Each point is reached from the start by the listed moves, each made once or not at all, plus a little noise. Say if it took an odd or an even number of moves. Then give how often each move was made.

Moves:
(1): [30 23 35]
(2): [ -5  51 -28]
Start: [-1  2 30]
Points:
[-8 51  1] -> odd (0, 1)
[27 28 65] -> odd (1, 0)

Moves:
(1): [ 43   0 -21  -5 -11  25   6]
(2): [ 16  62  28 -31  15 -10   9]
(3): [  6 -26  43 -25 -12  13 -18]
(4): [ 16  22  12  46  -4  -1 -34]
(5): [ 17 -18  13  19  31  18  20]
(6): [-20  34   5   0 -12  57   3]
Start: [ 23 -11  21 -14 -25 -42  -1]
Points:
[ 88 -14  55   2 -50  -6 -49] -> odd (1, 0, 1, 1, 0, 0)
[ 77  68  45 -33  -1  46  36] -> even (1, 1, 0, 0, 1, 1)
[ 25 -20  81 -19 -15  47   3] -> odd (0, 0, 1, 0, 1, 1)

Moves:
(1): [ 24   1  -3  -1 -13 -13   1  13   2   9   9 -18  -4   3  -2]
(2): [10 31  2  7 -7 11  0 -5 19 -1 -3 -3  3  8 14]
(3): [ -5  -2  27   3  13  -4  -4  -7 -16  -5  15   7 -14  -4   4]
(4): [ 10  -5  -5  28   8   7  -9   8  -9 -10 -14   2 -10   8  -8]
(5): [  1  -2 -10  -2  29  -5   2  -4   1   2   3  -6  -7  23 -10]
(6): [  1 -15  15  -2  -7  21 -10  10  13  -5   6  -9   4  11  -7]
(7): [ 19   3  18   4   5  20  34  12  12   9 -13  19 -13  -8  14]
(8): [-3  9  4 14 16 -5 19 33 -8 -7 20  4  6  2  5]
(9): [  5  -6   1  24  -9 -13  -1  -6  33  10   8  15  -8   4  12]
(10): [-23   0  22  -4  11  -2  -4   1 -20  21 -22 -18  18   6 -10]
(11): [-16   0  -3  16 -12  13  21 -14 -16  17  24 -14  -1  -2  -1]
(12): [  7  10  -4 -10  -6   5  -9  14 -19  13  13  18 -15   5  -2]
Start: [ 10  12  12  20  19  -2  14  -4   0   4  14  -2  12 -13 -16]
Points:
[ 34  45  22  57  12  -7  23 -14   4  48  82  -4 -33  24   0] -> odd (1, 1, 1, 0, 1, 0, 0, 0, 1, 0, 1, 1)
[ 34  -9  57  51  67  37  26  16   1  -5  11  10 -26  16 -24] -> odd (0, 0, 1, 1, 1, 1, 1, 0, 0, 0, 0, 0)
[ -2  25  95  69  13  42  49 -15  26  50  29  -6   2   2   9] -> odd (0, 1, 1, 0, 0, 1, 1, 0, 1, 1, 1, 0)
[ 51   3  12  89  26   8  63   6  23  42  31  -5 -30  16 -10] -> even (1, 0, 0, 1, 1, 0, 1, 0, 1, 0, 1, 0)
[ 36   5  36   8  34   2  -6  22 -19  16  59  -9 -23  24 -36] -> odd (1, 0, 1, 0, 1, 1, 0, 0, 0, 0, 0, 1)

Moves:
(1): [ 21   2  14  -2   4 -21   8 -13   3  12  -8   8   5  -3  12  -8   0 -26
   2   2  16  25 -26]
(2): [ 16  -1 -13  -6 -15 -13 -12  14 -10  10 -27  27 -19  -4  12 -11 -23 -18
   4  11  18  17  10]
(3): [ -7 -12   1 -30   3   2 -16   4  43   4  23 -18  28 -24 -14  24 -10  14
 -12  30 -13 -19  23]
(4): [  7  10 -16   6   5  18  25  -6  -3  17   0 -21 -28 -17  14  18   0  14
  -6  10  -4  -1  10]
(5): [ -3 -17  28  -7   6  -5  -7  -3  11 -13   9  -7 -24  20   3  -8   9  18
   7  -2  15  12   3]
(6): [ 10   2  -7 -15  17  -7  -6  -5   7  19 -10 -11   7   1  -9  -9   3   1
   9   2  -7 -15  13]
(7): [-17 -15   2 -21  -4  -9 -19  -1  12  12  10   1  23 -10  -6  24  23  -1
  22  -8  10   0  14]
(8): [-20 -13  -9   4   0  -6  20 -10   6  -9 -14  -8   8  -4  -3 -36  19 -20
  -3   7   4  23   7]
(9): [-13  -8   6   7  -1  -4  -9 -17  -2 -12  -7  -8  -1  -5  11   7   2 -10
   2  -5   7  -5  -7]
(10): [ -9  11  12  -1   7  -5 -24   2 -11  10   1  -1 -23 -21  11 -16  19  11
   0  17   4 -11 -19]
(11): [  3  -1  -2 -14  -3 -12   0  -7   0  -6  -4   5   8  -2  19   2   7   9
  21  -2  -8  19 -18]
(12): [-14   5  -4   0   5   3  -6  -7   3  -1   5  12   1   5  14  -7  -8   9
  -2  14   2   6   2]
(13): [  0  -1   3  -3   8  -8   8 -16 -20   0 -10  11   2 -11  -9   6  -5  14
  -2 -10   0   5  16]
(14): [ 22   3  10  -1 -22  -9 -12 -18   6 -10 -10  -8  11   6  -2   0  17  -5
   7  21  -8  19  -6]
(15): [ -4  15   5   2 -25 -27 -15 -19 -16   4  -6  -4   9   8  17 -10 -19   1
   1 -15   0  25 -19]
(16): [ 11 -30  -1   5  11  14  18  -3 -17  19   2  28 -34 -12 -10   9   6  -4
  -3  14 -18 -25 -11]
(17): [  6   6 -31  -5   6  10   7  -4  -7  -8  11   9 -14  -1   1 -12  -3 -16
 -19   0   3  -9  -9]
(18): [  6  -8  -1   7  -4  13   0  11  -4   4 -23   0   6   1   2  -4   8   8
 -29   2 -10  -4  -2]
(19): [  7   2   5   2 -12   3  13  -7  -7  -5  11   8  -1  -6  14  -4   4  -5
   9   3  -5   2  23]
(20): [ -9  -2  -2 -13 -13  -3  13   1  -7   5  -8 -14   9  14   1   8   0   6
  10  -3  18  -8 -17]
Start: [  7 -15  19  -8  -3  -5   2 -13  22  12 -17   3  10   9  -7 -22   7   3
 -25 -17 -10 -10  25]
Points:
[-28 -48  50 -77 -27 -65 -44 -72  39  -6 -55  -7  11 -13  37 -55  32  32
   3  58  33  50  19] -> odd (0, 1, 1, 0, 1, 0, 0, 1, 1, 1, 1, 1, 1, 1, 0, 0, 0, 0, 0, 1)
[-45 -51  37 -95   6 -75 -41 -76  67  24 -14 -16  70  -5   7 -34  23  51
  16  -2  -7  44  67] -> odd (0, 0, 1, 0, 1, 1, 1, 1, 0, 0, 1, 1, 1, 0, 1, 0, 0, 0, 0, 0)
[-40 -40   7 -85 -22 -25 -10 -47  47  33 -19 -59  15 -21  40 -28  61  48
 -34  19   7  20  -2] -> odd (0, 0, 1, 1, 1, 0, 1, 1, 0, 1, 1, 0, 0, 0, 1, 0, 1, 1, 0, 1)
